Each row of a before or after table is a point. One or more steps were done to the points. Then noise was added and the rows were shuffled. The steps act on how far a point lies along the listed directions, d1 being the first. Name the steps. A step turns or swaps two directions, mirrors them in a line or flattens them onto one, adds a multiple of one to another, or multiplies one. Angles are multiples of 10 degrees, from the lower direction toward the higher: turns from -170 to 170, lines from 10 to 170 but not 90. Use the fewest steps. Two steps may share a direction if one is a turn and the other turns, adds or multiplies; they go together, in the order done. Otherwise the lowest direction goes first.
In the rows, zero is written as 128.

Directions:
(1): [162 159]
(2): [159  94]
Before:
[[141 137]
 [116 145]
 [158 170]
 [140 131]
 [108  86]
 [104 152]
 [151 162]
 [190 101]
 [147 101]
 [ 84 185]
 [113 120]
 [116 165]
 [168 149]
 [117 135]]
After:
[[105 116]
 [173 126]
 [142 152]
 [110 132]
 [ 92 144]
 [104 135]
 [147 141]
 [ 37 135]
 [142 134]
 [144 160]
 [170 155]
 [121  92]
 [ 83 129]
 [240 142]]
Steps: add 1 times d2 to d1

Directions:
(1): [141  93 136  75]
(2): [186 157 134 124]
Before, 13 rows:
[[121 132 130 153]
 [118  42 124  23]
 [143 155 121 131]
 [129 160 125 159]
 [134 129 132 181]
 [193 104 156  59]
 [124 127 136 132]
 [113 169 140 141]
 [112 125 142 107]
 [ 73  86 113  91]
 [123 140  88 177]
 [ 66 109 122 124]
 [133 128 126 136]]
After (13 x 4):
[[122 134 130 153]
 [113 172 140 140]
 [133 128 128 182]
 [112 125 141 102]
 [134 128 123 137]
 [188 113 155  74]
 [119  36 127  15]
 [130 164 122 163]
 [ 71  95 123 111]
 [ 80  75 118  76]
 [137 156 120 138]
 [125 128 136 130]
 [121 142  87 172]]
Steps: add -0.3 times d2 to d1

Directions:
(1): [155 167 165 115 126  79 173 111]
(2): [119 103 159 141 195  92  97 129]
Before (9 x 8):
[[133 159 164 150 133  66 144 128]
 [142 166 145 117 116  97 159 112]
 [142 165 140 137 134  81 169  96]
 [126 120  81 119 134 110 106 119]
 [ 88  63  96 143 166 190  66 178]
 [ 93  87  62 124 101 194 102 137]
 [169 171 137 114  64 133 209 122]
 [141 169 115 107  81 141 147  98]
 [145 149 161 114 119  98 135 135]]
After:
[[134 127  94 117 148  89 117 109]
 [ 99  79 151 128 210  98  85 125]
 [136 119 198 133 220  55 121 144]
 [126 151  82 136  81 153 153 111]
 [116 136  95 119  90 161 135 127]
 [134 143 121 113  83 148 124 143]
 [115  90  72 138  85 212 106 158]
 [108 112  99 127 126 179  83 119]
 [128 168 112 147  59 129 155 142]]
Steps: turn d1 and d2 by -100 degrees

Directions:
(1): [133  46 120 116 143 163 157 124 108]
(2): [133 148  86  89  80 129 187 125 137]
(3): [110 150 112 197 133 177 160 145 129]
(4): [128 127 123 136 172 112 155  72 187]
Before, 10 rows:
[[135  80 147 146 135 159 117 158  88]
 [107 133 142 183 139 149 123 138 133]
 [112 109 124 166 153 173 156 114 150]
 [129  86 107 103 109 148 147 158  89]
 [106 135 108 184 132 181 151 128 137]
 [125 166 141 134  94 104 119 129 127]
 [142 164 127  80  88  65 104 114 136]
 [113 161 130 109 101 109 133 127 128]
 [137  77 151  94  96 135 111 180  66]
 [115 153 106 146 137 158 123 132 129]]
After (10 x 9):
[[127 154  89  78 102 130 146 120 135]
 [123 156  79  85  59 125 207 126 149]
 [127  81 163 154 124 165 104 192  60]
 [132  72 132 112 138 139 102 156  81]
 [136 136  69  37  55 121 194 101 152]
 [124 158 155 144 111 102 100 132 124]
 [116 142 195 210 184 103  12 134 121]
 [110 146 164 136 140 106  82 126 121]
 [130 116  86  68  92 134 206  96 163]
 [137 104 103 113  87 162 183 155  93]]
Steps: turn d2 and d3 by -120 degrees; multiply d2 by 2

Directions:
(1): [166 151 105 135 120 132  90 145 159 111 192  72]
(2): [120 112 128  97 122  99 138 180  74 150 189 154]
(3): [ 80 130 119 132  84 113 175 124 194 116 161 151]
(4): [125  94 168 150 178  65 130 103 132  84 149 119]
(5): [ 74 124  98 202 127 134 100 168 105 106 119 125]
(6): [150 131 107  93  98  87  91 156 139  71  90 162]
Before:
[[124 135 109  84  99 113 117 175 125 103 121 186]
 [117 115 142  98 113 110 139 131 114 140 104 157]
 [ 60 136  68 120  76  91 129 183 154 113 154 154]
 [174 119 154  81 123  66 117 116 150 102 187 109]
 [192 148 118  91  92 147 122 112 221 123 147 117]
 [129 126 106 122 127 136 133 105 177 104 104 118]
 [119 121 130 174 155 156  81 101 117 109  79  95]
 [111 132 149  69 100  96 194 118 183 138 107 168]
 [ 42 109 113 137  75  63 175 177 169  84 223 164]
 [ 92 114 168 185 150 145 150  98 128 135 110 119]
 [137 119 129  93 102 139 110 126  89 131 129 119]
 [138 143 158  96 109 146 171  81 160 153 124 118]]
After, 12 rows:
[[195 134 138  51 104 111  99 152 107 143 176 113]
 [145 111 139 111 159  81  97 143 130  73 107 160]
 [155 147 169  99 129 145 145  76 134 149  99  99]
 [ 71 138 101 155  80 165 126 133 163 135 123 143]
 [138 116 106 143 187  83  60 146  92  88  88 101]
 [217 138 135  96 119 145  99  98 198 112 119  99]
 [112 111 143 105 100  99 140 112 125 102 150 120]
 [174 128 160  73 169 118 137 112 112 140  40 125]
 [145 131  99 115 125 161 112 123 152 118  92 117]
 [124 105 150 107 136  95 137 113 100 134  96 148]
 [177 112 129 136 188 128  43 170  14 113 102  92]
 [ 89 132 135 167 119 184 139 127 101 174 111 131]]
Steps: turn d2 and d4 by 140 degrees; turn d2 and d3 by 160 degrees

Directions:
(1): [ 73 131 135 137 143 201 112 112  92 114 186 143 137 106]
(2): [128 160 133 139 164  85 154 198  86  84 160 128 141 135]
Before:
[[108 158 124 139 164 147 128 163  64  78 202 132 144 132]
 [132 117 130 114 139 153 100 126 134 121 127 152 117 115]
 [150 156 122 142 153  84 162 165  93  94 128  98 139 144]
 [ 93 157 128 130 170 176 109 162  60  70 209 154 139 114]
 [ 87 117 140 110 151 155 113 124  95 118 145 146 121  91]
 [ 89 118 121 116 104 218  93  66 144 173 130 147 117  92]
 [161  94 116 115  89 105 124 113 177 150  54 127  99 142]
 [128 109 121 128 104 134 121  85 137 123  95 139 119 130]]
After:
[[ 86 152 125 141 161 186 117 140  60  82 219 138 145 122]
 [ 69 116 142 113 155 179 107 118  85 114 163 151 125  83]
 [159 149 119 139 143  82 159 152 107 106 112  96 135 146]
 [185  98 114 113  89  65 136 133 185 149  33 120  97 154]
 [127 119 131 116 142 158 100 127 129 116 135 155 119 113]
 [131 113 122 129 108 125 126  95 134 118  94 137 119 133]
 [ 68 128 125 121 119 234  94  80 118 155 162 152 124  86]
 [ 60 151 130 133 171 229  94 137  48  70 236 163 142  98]]
Steps: multiply d1 by 1.6; multiply d2 by 0.7

Directions:
(1): [129 131 154  70 138 148 200 172 103 105 131  75 135 143 119 102 122 121
  61 140]
(2): [136 109 100  82 153 143 113 120 140 106 172 140 114 192 104 110 148  68
 177 180]
Before (8 x 20):
[[135 147 127 137  96 125 190 145 111 125 100  98 163  85 153 137 123 186
   64  91]
 [115 139 156  61 145 160 204 182  97 123 149  81 145 149 107 101 135 110
   63 145]
 [126 140 132  19 142 171 216 164 112  89 154  55 102 188  78  78 142  87
   84 198]
 [118 139 149 130 122 109 146 153 111 148 108  98 140  87 141 127 130 169
   75  87]
 [117 119 105 156 127  94  77 113 152 163 116 186 124 138 147 157 124 136
  183 141]
 [127 124 131 118 107 115 146 142 103 135 104  94 142  96 130 133 109 137
   83  99]
 [112 151 155 227  81 111 111 137 118 154  81 141 143  63 160 177 103 194
   81  80]
 [134 147 113 114 116 128 115 150 130 126 155 133 124 164 123 109 146 103
  140 146]]
After (8 x 20):
[[122 117 106  73 160 156 122 134 129 122 186 140 124 195  92 109 163  58
  171 184]
 [112 139 151 145 114  97 152 157 122 163  80 130 141  96 157 148 102 184
   83 104]
 [142 118  58 152 114 119  88  84 155 123 149 176 138 144 134 145 156 126
  205 142]
 [130 126 104  25 151 170 170 133 131  87 176  91  91 212  70  83 153  57
  149 220]
 [130 154 132 110 112 127 146 165 119 125 145 112 132 147 128 110 134 120
   99 133]
 [114 132 112 240  97 107  41  97 150 151 112 193 126 101 148 184 125 150
  174 113]
 [134 106  92 126 118 112  78 105 129 135 138 139 127 133 119 141 124  99
  170 129]
 [124 117 101 145 137 105  66 105 144 149 148 157 121 135 124 135 153 119
  184 126]]
Steps: swap d1 and d2

Directions:
(1): [119 190 135  97 132 175 162  88 101 121 119 169 181  90 192 169  85 106
 133 136 146 111 124 167 140 175 129 107 102  74 156 133]
(2): [168 168 102 125  85 155  96 107 128 164 149 118 200 103  57 131  95 146
 142 108 144 139 147 167 165  76 141 116 112 175  86 152]
(3): [175  91 151  94  97 158  87 146 153 187 123 186 121 150 125  97 136 104
 150 124 144 104 156 112 171 189 108  87 151 115 109  61]
(4): [138  84 145 131 159  89 174 142 128 138 153 137 177 121 125 148 117 102
 182  80 117  84  97 118  87 107  89  69  79 183 159 103]
Before:
[[ 96 142 105 148 126 109 109 154 129 105 100  81  70 159 116 116 157 179
  100 147 116 162 132 114 118 102 161 188 149 112  95 160]
 [109 143 132 105 145 140 158 111 123 119 109 149 117 121 186 151 124 122
  125 151 146 120 141 106 155 198 127 124 125  67 159 111]
 [126  95 121 133 131  98 112 135 151 151 153  94 120 134  88 117 155 116
  135 115 128 128 130 109 117  83 111 143 125 159 124 130]
 [ 91 180 109 112 106 153 120 101 123 114 137 120 127 111 144 151 114 149
   98 149 128 149 137 139 146 125 152 168 138  98 132 174]
 [113 135 156 114 157 133 154 134 109 120 108 149  92 137 191 136 120 103
  123 136 114 118 119 109 107 184 129 124 121  69 175 116]
 [126 136 108 130 146 122 135 111 110 131 133 109 170  93 125 149 103 128
  145  98 124 111 107 124 108  87 117 112 103 164 127 146]
 [100 120 146 122 167 125 182 132 103  77 111 130 117 134 208 151 132 118
  120 139 125 121 107 130  94 164 115 119 110  93 197 124]
 [150 157 129 116 104 163 108 102 111 144 147 145 189  99 114 128 112 125
  126 118 146 126 130 148 150 112 126 119 124 145 109 152]
 [104 125 145 130 145 131 148 125 111  92 108 139 110  99 188 137 144 123
  115 158 136 136 106 125  93 171 140 136 134  67 186 138]
 [118 105 134 136 125 117 126 155 137 138 132 108 107 160  99 101 157 145
  118 127 136 136 130 105 129 143 120 123 131 135 100 132]
 [141 105 136 111 101 171  99 131 158 170 112 170 111 160 141 100 122 101
  138 148 133 118 160 116 171 182 117 108 160  87  91  90]
 [108 155 119 148 138 130 154 120 101 104 118 110 129 104 147 154 106 133
  134 127 124 120 119 134 109  95 135 150 124 126 148 154]
 [115 162 138 120 128 138 129 107 119 123 120 128 165 114 124 133 117 152
  156 124 151 130 125 147 125 102 128 129 110 138 135 143]
 [199  87 150  96  95 149  99 149 144 215 155 172 194 148  87 108  97  85
  196  87 141  94 146 135 163 143 102  55 116 164 106  72]]
After:
[[ 95 108  94 176 130  66  94 179 144  95 107  39  36 181  74  96 184 202
   92 143  99 179 128  90  98  57 164 214 160 150  80 173]
 [111 168 159  95 160 159 174 113  93 118 105 176 122 117 229 156  95  92
  126 142 123 109 117 132 114 213 127 111 108  38 190 116]
 [160  98 147  97  89 188  86 133 167 195 108 204 115 166 147  91 123  90
  150 149 145 106 171 112 194 216 109  85 168  77  87  58]
 [ 93 181 118 148 149 137 173 105  86  85 119 105 145  87 165 173  96 136
  131 129 124 123 109 147 100  91 141 155 112 115 159 174]
 [ 78 214 109 105 116 166 145  84 107  98 133 123 149  92 168 174  94 145
   95 155 133 149 129 157 141 130 157 166 122  79 148 187]
 [116 150 104 133 153 120 148 106 103 118 134 104 178  85 133 160  96 130
  141  98 124 114 103 129 103  83 121 117  93 160 134 158]
 [ 95 159 146 116 150 155 172 102  94  83 106 155 139  77 224 163 119 113
  116 163 144 132 101 148  97 190 142 129 117  39 206 149]
 [133  53 112 154 128  64  91 164 170 153 159  63  81 161  44  89 184 132
  131 111 116 140 135  81 106  46 111 159 145 199 105 128]
 [123  66 132 152 120  92 104 179 154 144 136  89  77 183  63  74 183 158
  117 122 128 143 132  82 125 120 120 132 147 164  84 126]
 [225  66 163  77  79 167  77 158 160 249 154 204 192 160  85  90 103  72
  210  88 152  79 161 128 188 177  90  30 128 155  96  36]
 [108 188 142  77 146 182 180  79 104 119 102 185 155  95 234 181  93 105
  129 157 160 105 140 134 167 241 128 104 109  23 179 109]
 [ 87 160 149 111 174 149 208 105  82  66 107 148 154 106 250 184 103 105
  120 144 136 114 102 155  95 184 118 113  90  61 219 137]
 [149 181 132 101 106 179 121  89 104 142 144 160 209  86 140 145  96 116
  129 122 151 121 128 162 158 132 123 110 116 126 118 152]
 [108 184 139 113 135 148 145  93 108 114 116 134 180 100 144 149 104 149
  153 126 157 126 121 161 126 106 131 125 101 123 148 152]]
Steps: multiply d1 by 2.5; multiply d3 by 1.6
